Each row is a point. Each table stands for the endless flat space through its points: a line for two points, a plane for three, and so on. The two share one point or none. Which?

First, 2 rows:
[[ 0.14  0.41  0.10]
 [-0.04  0.26  0.04]]
Second:
[[ 0.00  0.32 -0.10]
 [ 0.25  0.42  0.20]]
They share: no point

First:
[[ 0.54  0.09 -0.10  0.28]
 [ 0.32  0.11  0.10  0.40]
 [ 0.09  0.24  0.36  0.50]]
Second, 2 rows:
[[ 0.32  0.27  0.06  0.26]
 [ 0.24  0.27 -0.10  0.10]]
They share: [0.36 0.27 0.14 0.34]

First:
[[ 0.04  0.28  0.11  0.38 -0.04 -0.08]
 [ 0.32  0.16  0.23  0.06  0.12  0.16]]
Second, 3 rows:
[[ 0.23  0.03 -0.17  0.51 -0.04 -0.10]
 [ 0.00  0.24  0.06 -0.12  0.35  0.21]
 [ 0.16  0.03 -0.16  0.33  0.08 -0.02]]
They share: no point

First:
[[ 0.41  0.09 -0.36  0.07 -0.43  0.28  0.15  0.05]
 [ 0.20 -0.09 -0.27 -0.14 -0.25  0.37  0.03 -0.07]]
Second (2 x 8):
[[ 0.44  0.07 -0.26  0.10 -0.65  0.21  0.04 -0.26]
 [ 0.09  0.02 -0.31 -0.25 -0.20  0.41  0.04 -0.01]]
They share: no point

First (3 x 9):
[[ 0.15 -0.03  0.17 -0.57  0.18 -0.04  0.50  0.23 -0.06]
 [-0.23  0.36  0.53 -0.39 -0.35  0.31  0.32  0.56 -0.41]
 [ 0.25 -0.06  0.09 -0.55  0.35 -0.07  0.48  0.10  0.05]]
Second:
[[ 0.13  0.19  0.17 -0.27  0.20  0.06  0.18  0.35 -0.22]
 [ 0.16  0.15  0.11 -0.24  0.22 -0.02  0.14  0.44 -0.29]]
They share: [ 0.07  0.27  0.29 -0.33  0.16  0.22  0.26  0.17 -0.08]

First, 2 rows:
[[-0.02 -0.22 -0.42 -0.22 -0.43  0.26  0.24 -0.05 -0.02 -0.30  0.18]
 [-0.10  0.02 -0.10  0.06 -0.31  0.38  0.24  0.11 -0.38 -0.02  0.30]]
Second:
[[-0.06  0.11  0.02  0.14 -0.40  0.19  0.15  0.26 -0.22 -0.07  0.34]
 [-0.18  0.09  0.14  0.20 -0.32  0.15  0.25  0.32 -0.08  0.01  0.44]
 [-0.22  0.01  0.07  0.14 -0.27  0.22  0.32  0.24 -0.08  0.02  0.43]]
They share: [-0.08 -0.04 -0.18 -0.01 -0.34  0.35  0.24  0.07 -0.29 -0.09  0.27]

First, 4 rows:
[[-0.07  0.07  0.22  0.26 -0.40 -0.01 -0.11  0.01  0.07 -0.08 -0.20 -0.49]
 [ 0.01  0.51  0.36  0.14  0.04 -0.15  0.31  0.05  0.41 -0.08 -0.50 -0.11]
 [-0.26 -0.15  0.15  0.20 -0.38 -0.03  0.16  0.08 -0.22 -0.17 -0.05 -0.53]
 [-0.05  0.19  0.22  0.32 -0.37  0.26 -0.29  0.19  0.09 -0.30 -0.32 -0.41]]
Second (3 x 12):
[[-0.01  0.47  0.43  0.02 -0.24 -0.10  0.16 -0.11  0.24  0.04 -0.17 -0.40]
 [-0.02  0.38  0.36  0.11 -0.21 -0.09  0.13 -0.04  0.24 -0.02 -0.26 -0.35]
 [-0.10  0.46  0.42 -0.05 -0.15  0.07  0.03 -0.04  0.34 -0.06 -0.34 -0.49]]
They share: [-0.03  0.29  0.29  0.20 -0.18 -0.08  0.10  0.03  0.24 -0.08 -0.35 -0.30]

First (4 x 14):
[[-0.05 -0.18  0.34  0.26 -0.41  0.30 -0.15  0.23  0.40  0.33  0.51  0.31
   0.25 -0.48]
 [-0.47 -0.21 -0.23  0.10 -0.47  0.46 -0.39 -0.20  0.93  0.13  0.47  0.35
  -0.07 -0.25]
 [-0.15  0.09  0.37 -0.34  0.13  0.22  0.27 -0.06 -0.27 -0.11 -0.17  0.35
   0.35 -0.19]
 [-0.47 -0.16 -0.19 -0.02 -0.35  0.44 -0.30 -0.23  0.77  0.05  0.33  0.35
  -0.04 -0.20]]
Second:
[[-0.20 -0.18  0.03  0.08 -0.27  0.22  0.21 -0.12  0.37 -0.14  0.15  0.41
  -0.04 -0.10]
 [-0.39  0.06  0.11 -0.03 -0.38  0.17 -0.12  0.14  0.40  0.09 -0.05  0.37
   0.29 -0.35]
 [-0.09 -0.09  0.14 -0.06 -0.31  0.32  0.04 -0.07  0.28 -0.12  0.22  0.34
   0.13 -0.16]
 [-0.19  0.24  0.40 -0.35 -0.30  0.45 -0.53  0.19  0.13  0.29  0.20  0.21
   0.70 -0.56]]
They share: [-0.23 -0.06  0.16 -0.05 -0.20  0.31 -0.03 -0.05  0.27  0.07  0.20  0.35
  0.20 -0.28]

First:
[[-0.37 -0.22  0.18  0.06 -0.21 -0.22 -0.20  0.03 -0.49 -0.03 -0.24  0.07
   0.37  0.07  0.50 -0.20  0.06  0.20]
 [-0.19 -0.34  0.42  0.12 -0.39 -0.10  0.04 -0.03 -0.01 -0.45  0.18  0.19
   0.13 -0.29  0.20  0.10 -0.48  0.32]]
Second, 2 rows:
[[-0.25 -0.24  0.44 -0.05 -0.32 -0.20 -0.09 -0.07 -0.35 -0.16  0.01  0.07
   0.25 -0.07  0.45  0.00 -0.09  0.37]
 [-0.40 -0.21  0.23  0.13 -0.05  0.07 -0.12 -0.07 -0.11 -0.25  0.01  0.04
   0.13 -0.16  0.18  0.00 -0.36  0.13]]
They share: no point

First (3 x 20):
[[ 0.25  0.16 -0.33 -0.21  0.37 -0.03 -0.05  0.00 -0.35  0.32 -0.06 -0.32
  -0.42  0.29 -0.24 -0.07  0.02  0.08  0.36  0.23]
 [ 0.49 -0.26 -0.45 -0.15  0.31  0.24 -0.14  0.24 -0.62  0.14 -0.36  0.19
   0.00 -0.13 -0.75 -0.07  0.35  0.20  0.03  0.53]
 [ 0.25  0.10 -0.39  0.27  0.01 -0.18 -0.02  0.06 -0.08  0.38  0.06 -0.29
  -0.42  0.17 -0.21 -0.13  0.17  0.50  0.27  0.29]]
Second:
[[ 0.22 -0.09 -0.45 -0.07  0.07  0.07 -0.02 -0.13 -0.49  0.30 -0.01 -0.24
  -0.41  0.33 -0.50 -0.30 -0.08  0.06  0.39  0.26]
 [ 0.14 -0.05 -0.59 -0.23 -0.09 -0.09 -0.06 -0.09 -0.57  0.20  0.11 -0.44
  -0.51  0.27 -0.70 -0.32 -0.18 -0.16  0.37  0.30]
 [ 0.15 -0.11 -0.60 -0.20 -0.16 -0.03 -0.07 -0.16 -0.60  0.24  0.11 -0.41
  -0.50  0.31 -0.77 -0.40 -0.24 -0.18  0.45  0.26]
 [-0.05 -0.39 -0.60  0.08 -0.20  0.13  0.25 -0.40 -0.76  0.12  0.19 -0.29
  -0.62  0.63 -0.53 -0.60 -0.28 -0.02  0.25  0.38]]
They share: [ 0.29  0.08 -0.36 -0.12  0.30 -0.01 -0.06  0.05 -0.35  0.30 -0.09 -0.23
 -0.35  0.20 -0.32 -0.08  0.10  0.17  0.29  0.29]

First:
[[ 0.21  0.22  0.43  0.44 -0.26  0.37  0.51 -0.11  0.12  0.23 -0.19  0.12
   0.09  0.20 -0.11  0.08  0.14  0.03 -0.04  0.25  0.59 -0.57 -0.02  0.04]
 [ 0.20  0.20  0.41  0.42 -0.27  0.28  0.47 -0.04  0.18  0.25 -0.10  0.14
   0.17  0.15 -0.06  0.03  0.21  0.12  0.05  0.31  0.54 -0.51  0.02  0.12]
 [ 0.19  0.24  0.18  0.37 -0.13  0.61  0.40 -0.15  0.18  0.15 -0.10  0.25
  -0.05  0.40 -0.22  0.25  0.10 -0.15 -0.01  0.16  0.43 -0.48 -0.09  0.05]]
Second (2 x 24):
[[ 0.26  0.30  0.18  0.37 -0.23  0.32  0.21  0.00  0.32  0.29  0.05  0.30
   0.28  0.20 -0.07  0.05  0.43  0.18  0.17  0.46  0.33 -0.29  0.12  0.26]
 [ 0.36  0.46  0.26  0.41 -0.37  0.28  0.05  0.00  0.30  0.43  0.07  0.40
   0.36  0.22 -0.13  0.11  0.55  0.16  0.05  0.56  0.25 -0.23  0.24  0.32]]
They share: no point

First:
[[ 0.48  0.19  0.20 -0.11 -0.48 -0.09 -0.18 -0.34 -0.24  0.45  0.30  0.03
   0.46 -0.32 -0.31 -0.01 -0.24 -0.27  0.03 -0.18 -0.40  0.15 -0.04  0.11]
 [ 0.27  0.16  0.05 -0.26 -0.27  0.06 -0.18 -0.31 -0.42  0.27  0.24 -0.12
   0.19 -0.26 -0.22  0.23 -0.03 -0.21  0.12 -0.45 -0.16  0.00 -0.28 -0.01]]
Second (3 x 24):
[[ 0.18 -0.03 -0.07 -0.25 -0.28  0.09 -0.43  0.05 -0.12  0.22 -0.02 -0.05
   0.06 -0.34 -0.16  0.55  0.23  0.04 -0.10 -0.35 -0.58  0.08  0.09 -0.34]
 [ 0.44  0.43  0.06 -0.23 -0.31 -0.31  0.01 -0.45 -0.42  0.32  0.30  0.12
   0.44 -0.22 -0.25 -0.01 -0.25 -0.50  0.13 -0.40 -0.14  0.29 -0.28  0.16]
 [ 0.32  0.19  0.03 -0.23 -0.31 -0.07 -0.20 -0.24 -0.30  0.29  0.18  0.00
   0.26 -0.28 -0.22  0.23 -0.04 -0.23  0.04 -0.37 -0.32  0.14 -0.13 -0.05]]
They share: [ 0.34  0.17  0.10 -0.21 -0.34  0.01 -0.18 -0.32 -0.36  0.33  0.26 -0.07
  0.28 -0.28 -0.25  0.15 -0.10 -0.23  0.09 -0.36 -0.24  0.05 -0.20  0.03]

First (3 x 24):
[[-0.49  0.02  0.49 -0.18  0.36 -0.03  0.03  0.16 -0.11  0.35  0.10  0.34
  -0.04 -0.24 -0.44  0.37  0.45  0.57  0.08  0.18 -0.17 -0.35  0.06 -0.09]
 [-0.32  0.14  0.57  0.06  0.42 -0.12  0.01  0.27 -0.12  0.28  0.44  0.28
   0.10 -0.24 -0.35  0.29  0.33  0.43 -0.06  0.16  0.00 -0.30 -0.07  0.09]
 [-0.24  0.19  0.57  0.13  0.43 -0.13 -0.02  0.28 -0.11  0.24  0.53  0.24
   0.13 -0.21 -0.30  0.25  0.28  0.37 -0.11  0.14  0.05 -0.28 -0.09  0.16]]
Second (4 x 24):
[[-0.24 -0.01  0.31  0.18  0.26 -0.37 -0.29  0.03 -0.24 -0.10  0.48  0.06
  -0.42  0.16 -0.08  0.13  0.22  0.45  0.18 -0.15 -0.13  0.10  0.11 -0.08]
 [ 0.14  0.33 -0.07 -0.30  0.66  0.21  0.23  0.35  0.20  0.54  0.26  0.22
   0.18 -0.14 -0.54  0.27 -0.06  0.53 -0.22  0.19  0.19 -0.36  0.17 -0.06]
 [-0.35  0.17  0.81  0.24 -0.03 -0.06 -0.71 -0.36 -0.18 -0.35  0.14 -0.08
  -0.29  0.24  0.28  0.05  0.63  0.04  0.00 -0.08 -0.39 -0.27  0.08  0.51]
 [-0.51  0.16  0.80  0.24 -0.12  0.22 -0.57 -0.29 -0.18 -0.04  0.11  0.22
   0.06 -0.01  0.07  0.12  0.44 -0.11  0.00 -0.16 -0.07 -0.15  0.28  0.61]]
They share: [-0.11  0.23  0.33 -0.03  0.33  0.06 -0.20  0.03  0.00  0.13  0.23  0.10
 -0.05  0.03 -0.17  0.17  0.24  0.31 -0.09  0.04 -0.06 -0.27  0.14  0.18]

First (5 x 24):
[[ 0.10  0.06  0.58  0.51  0.02 -0.22  0.27  0.19 -0.09  0.62 -0.14  0.31
  -0.35 -0.09  0.50  0.31  0.38 -0.05  0.35 -0.14 -0.41 -0.04  0.21  0.21]
 [ 0.13 -0.04  0.12  0.10 -0.30 -0.01  0.40  0.00 -0.32  0.43 -0.08  0.20
  -0.42  0.02 -0.01 -0.31  0.31  0.13  0.24 -0.08 -0.11  0.07 -0.23 -0.01]
 [ 0.39 -0.18 -0.03  0.12 -0.30 -0.05  0.52  0.13 -0.15  0.53  0.02  0.01
  -0.22 -0.03  0.02 -0.36  0.50  0.24  0.17  0.09  0.13  0.09 -0.32  0.05]
 [ 0.14 -0.07  0.02  0.06 -0.23  0.06  0.35 -0.05 -0.36  0.35  0.02  0.18
  -0.32  0.03 -0.11 -0.41  0.32  0.22  0.19 -0.02 -0.17  0.05 -0.32  0.01]
 [ 0.19 -0.05  0.16  0.15 -0.29 -0.07  0.44  0.08 -0.23  0.52 -0.08  0.17
  -0.39 -0.02  0.08 -0.23  0.37  0.12  0.24 -0.06 -0.05  0.08 -0.18  0.03]]
Second, 4 rows:
[[ 0.22 -0.21  0.07  0.33 -0.11  0.09  0.16 -0.01 -0.39  0.22 -0.01  0.18
  -0.31  0.12  0.09  0.01  0.36  0.00  0.17  0.05 -0.24 -0.02 -0.08  0.19]
 [ 0.30 -0.19  0.16  0.27 -0.10  0.03  0.21 -0.17 -0.31  0.29 -0.20  0.29
  -0.15  0.16  0.38 -0.07  0.18  0.18  0.24 -0.13 -0.17 -0.14 -0.10  0.23]
 [ 0.39  0.02  0.33  0.24  0.03 -0.20  0.36 -0.20 -0.22  0.35 -0.47  0.37
  -0.12  0.18  0.50 -0.31  0.19  0.32  0.60 -0.22 -0.46 -0.35 -0.26 -0.20]
 [ 0.46 -0.06  0.07  0.18  0.10 -0.12  0.13 -0.07 -0.42  0.22 -0.28  0.45
  -0.25  0.24  0.30 -0.08  0.36  0.15  0.41 -0.01 -0.48 -0.26 -0.20 -0.08]]
They share: [ 0.21 -0.13  0.19  0.35 -0.10  0.01  0.27 -0.04 -0.31  0.27 -0.12  0.16
 -0.28  0.10  0.15 -0.12  0.33  0.07  0.32 -0.02 -0.32 -0.09 -0.14  0.03]

First, 3 rows:
[[-0.21  0.02 -0.33 -0.19  0.40 -0.14  0.19 -0.31 -0.18  0.64  0.08  0.17
   0.72  0.17 -0.17 -0.39  0.36 -0.18  0.06  0.19 -0.44  0.03  0.34  0.55]
 [ 0.33  0.08 -0.09 -0.19  0.04  0.16 -0.11 -0.25 -0.24  0.16  0.08 -0.25
   0.24  0.17 -0.29 -0.33  0.42  0.00 -0.30 -0.11 -0.56  0.03 -0.14  0.01]
 [ 0.34 -0.18  0.32 -0.39 -0.05  0.46 -0.11  0.09 -0.13 -0.11  0.03 -0.08
  -0.13 -0.28  0.18 -0.09  0.06  0.12 -0.24  0.04 -0.09 -0.02 -0.21  0.05]]
Second, 2 rows:
[[ 0.10 -0.10  0.10 -0.43  0.22  0.04  0.16 -0.19  0.00  0.11 -0.13 -0.09
   0.11 -0.03 -0.06 -0.01  0.35  0.09 -0.29  0.00 -0.23 -0.07  0.15  0.32]
 [ 0.19 -0.13  0.10 -0.16 -0.02  0.31  0.01 -0.10 -0.21  0.26  0.11 -0.03
   0.29 -0.12  0.15 -0.28  0.20 -0.12 -0.02  0.03 -0.23 -0.01 -0.12  0.11]]
They share: no point

First (5 x 24):
[[ 0.23  0.27 -0.22  0.01 -0.02  0.15 -0.38  0.13  0.03 -0.26 -0.09 -0.17
   0.27  0.20 -0.01  0.17  0.08  0.44  0.56 -0.30 -0.24  0.06 -0.73 -0.21]
 [ 0.45 -0.18 -0.30 -0.36 -0.17  0.23 -0.53  0.54 -0.19 -0.07  0.18 -0.38
   0.32  0.51 -0.04  0.30 -0.02  0.42 -0.06 -0.30  0.22  0.11 -0.04 -0.44]
 [ 0.40  0.29  0.00 -0.40 -0.29 -0.01 -0.59  0.30 -0.23  0.01  0.07 -0.04
   0.18  0.18 -0.34  0.39 -0.07  0.48  0.21 -0.14  0.05 -0.09 -0.26 -0.44]
 [ 0.43 -0.25 -0.27 -0.32 -0.14  0.18 -0.38  0.47 -0.21 -0.07  0.23 -0.40
   0.30  0.51 -0.11  0.12  0.13  0.31  0.00 -0.26  0.13  0.04 -0.07 -0.32]
 [ 0.27  0.06 -0.38 -0.22 -0.23  0.27 -0.67  0.48 -0.07 -0.25  0.02 -0.24
   0.26  0.39  0.26  0.50 -0.16  0.62  0.12 -0.34  0.24  0.29 -0.34 -0.42]]
Second:
[[ 0.18  0.01 -0.13 -0.25 -0.27 -0.06 -0.30  0.21 -0.23 -0.21  0.19 -0.08
   0.10  0.33 -0.20  0.10  0.23  0.35  0.17 -0.20 -0.04  0.07 -0.34 -0.15]
 [ 0.46  0.01 -0.21 -0.21 -0.23  0.26 -0.46  0.45 -0.15  0.03  0.11 -0.40
   0.26  0.17  0.16  0.10  0.07  0.35  0.53  0.04  0.24 -0.21 -0.38 -0.19]]
They share: [ 0.25  0.01 -0.15 -0.24 -0.26  0.02 -0.34  0.27 -0.21 -0.15  0.17 -0.16
  0.14  0.29 -0.11  0.10  0.19  0.35  0.26 -0.14  0.03  0.00 -0.35 -0.16]

First, 4 rows:
[[ 0.26 -0.29  0.05 -0.37  0.08 -0.12 -0.14  0.29 -0.13  0.26  0.25  0.59
   0.19 -0.07  0.23 -0.23  0.54 -0.46  0.08  0.13 -0.04 -0.30  0.02  0.20]
 [ 0.47 -0.19 -0.28  0.16 -0.01 -0.22 -0.23 -0.05 -0.14  0.16 -0.04  0.29
  -0.18 -0.13 -0.44 -0.19  0.01  0.11  0.26 -0.35 -0.41 -0.10  0.44  0.09]
 [ 0.40 -0.23 -0.15 -0.01  0.11 -0.10 -0.20  0.09 -0.23  0.26  0.00  0.49
  -0.09  0.00 -0.14 -0.28  0.13 -0.17  0.25 -0.14 -0.34 -0.16  0.26  0.06]
 [ 0.05 -0.49  0.04 -0.16 -0.56  0.00 -0.69 -0.25  0.40 -0.24 -0.15 -0.17
   0.38 -0.76 -0.03 -0.62  0.38  0.02 -0.15 -0.08 -0.47 -0.08 -0.04  0.27]]
Second:
[[ 0.35 -0.37 -0.25 -0.30  0.11  0.12 -0.55  0.01  0.02  0.15  0.07  0.51
   0.23 -0.11 -0.08 -0.33  0.31 -0.08  0.10 -0.27 -0.33 -0.24  0.07 -0.01]
 [ 0.15 -0.22  0.20  0.10 -0.24 -0.33 -0.10  0.11 -0.18 -0.05 -0.08  0.06
  -0.22 -0.41 -0.08 -0.38  0.51 -0.43  0.10  0.08 -0.38 -0.29  0.22  0.44]]
They share: no point
